Each row is a point. To make a cloud, some directions were put in groups of two or more. Within a group, all points are equally far from the middle, so they leave a hole (a ring in 2 directions, a hollow ball in 3). The other directions are filled evenly. Then the cloud was stretched, turned, moved and blurred a little. Count the holes, and give their numbers of directions, smallest first.
In the rows, zero is written as 128.

Cloud (14 x 2)
[[100 132]
 [104 122]
 [ 99 144]
 [ 99 145]
 [177  95]
 [110 160]
 [123 104]
 [100 143]
 [128 164]
 [103 125]
 [ 97 140]
 [178  96]
 [ 99 147]
 [172 151]]
Holes: 1 (2)

Cloud (14 x 2)
[[158 145]
 [179 114]
 [131 153]
 [117 169]
 [182 145]
 [147 150]
 [178  99]
 [135 170]
 [123 141]
 [102 133]
 [128 114]
 [151 115]
 [ 95 109]
 [168 131]]
Holes: 0

Cloud (20 x 3)
[[111 108 131]
 [140 163 159]
 [176 128 147]
 [ 84 101 155]
 [127 165 117]
 [148  83 155]
 [131 138 133]
 [126 165 126]
 [161  93 127]
 [191 136 119]
 [120 134 130]
 [135 106 141]
 [158 100 164]
 [129 164 175]
 [178 143 174]
 [150 122 103]
 [156 137 148]
 [180 121 165]
 [141 120 123]
 [159 117 171]]
Holes: 0

Cloud (22 x 3)
[[126 165 131]
 [113 141 150]
 [143 126 184]
 [126 156 155]
 [145 131 177]
 [108 140  70]
 [160 120 118]
 [117 168 124]
 [ 85 143 148]
 [146 134 152]
 [113  89 155]
 [ 95 123 152]
 [114 177 121]
 [138 135 178]
 [116 131  94]
 [119  94 169]
 [151 143 134]
 [129  95  87]
 [157 150 116]
 [103 127  65]
 [118 157 169]
 [120  91 146]]
Holes: 0

Cloud (27 x 4)
[[140  75 129 113]
 [ 87 107 150 107]
 [133 145  96  81]
 [119  91 144  89]
 [114  88 145 135]
 [159 136 149 115]
 [123  83 145 130]
 [123  98  63 122]
 [132 146 167 101]
 [153  78 101 116]
 [ 82 106 128 127]
 [116 159 163 124]
 [128 106  96  78]
 [133  76 137 113]
 [132 156  82 145]
 [149  89 140 136]
 [ 72 141 126 106]
 [139 142 157  91]
 [113 162 159 129]
 [ 90  98 139 126]
 [135 133 147  79]
 [158 116  72 139]
 [119 132  84 159]
 [129 150 166 128]
 [147 126  68 145]
 [135 115 151 150]
 [128 101 147 149]]
Holes: 2 (2, 2)

Cloud (30 x 4)
[[152 139 132 121]
 [134 183 144 131]
 [154 187  70 132]
 [ 98 138 103  97]
 [145 109 138  48]
 [118 160 130 115]
 [145  96 141 147]
 [118 106 158 128]
 [144 182 116 115]
 [ 94  96 123 131]
 [102  98 125  82]
 [145 122 118 136]
 [119 160 122 163]
 [138 186 134  93]
 [181 134 120 133]
 [ 94  90 121 125]
 [168 124 109 120]
 [ 81  88 134 112]
 [124 134 178 113]
 [142 149 128 153]
 [182 187  97 129]
 [ 94 140 116 143]
 [113  89 129 128]
 [138 122 149 166]
 [135 135 126 124]
 [161 144 138 103]
 [139 152 118  76]
 [145 158 153 124]
 [ 87 120  94  75]
 [112 132 120 173]]
Holes: 0

Cloud (46 x 6)
[[112 132 180 142 116 154]
 [112 102 129 159  76 169]
 [155 149 164 155 107 108]
 [139  89 130 138  83  95]
 [ 78 106 116 149  92 111]
 [161 138 165 152 102 116]
 [ 92 124 122 104 162 144]
 [101  81 153 137 142 112]
 [101  93 136 131 104 175]
 [166 142 102 166 126  87]
 [106 159 121 168 111 137]
 [129 139 164 173 120 147]
 [122 125 123 128 152  60]
 [114 126 131 119 178 144]
 [ 92 110 159 147 112 128]
 [128 112 155 101 174 128]
 [149 103 167  87 118 134]
 [182 140 120 129 157 145]
 [157 147 153 138  91 101]
 [135 115  97 105 123 155]
 [175 133 107 146 179 131]
 [106 131  89 136 109 134]
 [125 124 133 178 131  90]
 [163 143 101 138 135  95]
 [145 136 150 150 114  87]
 [123 140 141 124  55 134]
 [124 127 121 151  60 137]
 [152 128 114 106 117 174]
 [131 156 138 121 159  90]
 [104 139 164 122  51 161]
 [145 106  73 139 130 163]
 [107 101 154 154 131 135]
 [115  76 127 101  97 159]
 [169 147  88 137 126 139]
 [ 90 138 171 126 110 107]
 [116 133 143 185 117 128]
 [120 121  74 142 131 156]
 [147 117 145  69 121 150]
 [151 152 159 139 106  94]
 [134 148 136 107 176 106]
 [138 147 119 146 157  83]
 [109 121 114 174  74 146]
 [149  87 111 138 100 167]
 [138  86 118 143  86 166]
 [158  87 106 118 163 113]
 [156 140 102 125 118 187]]
Holes: 2 (2, 2)
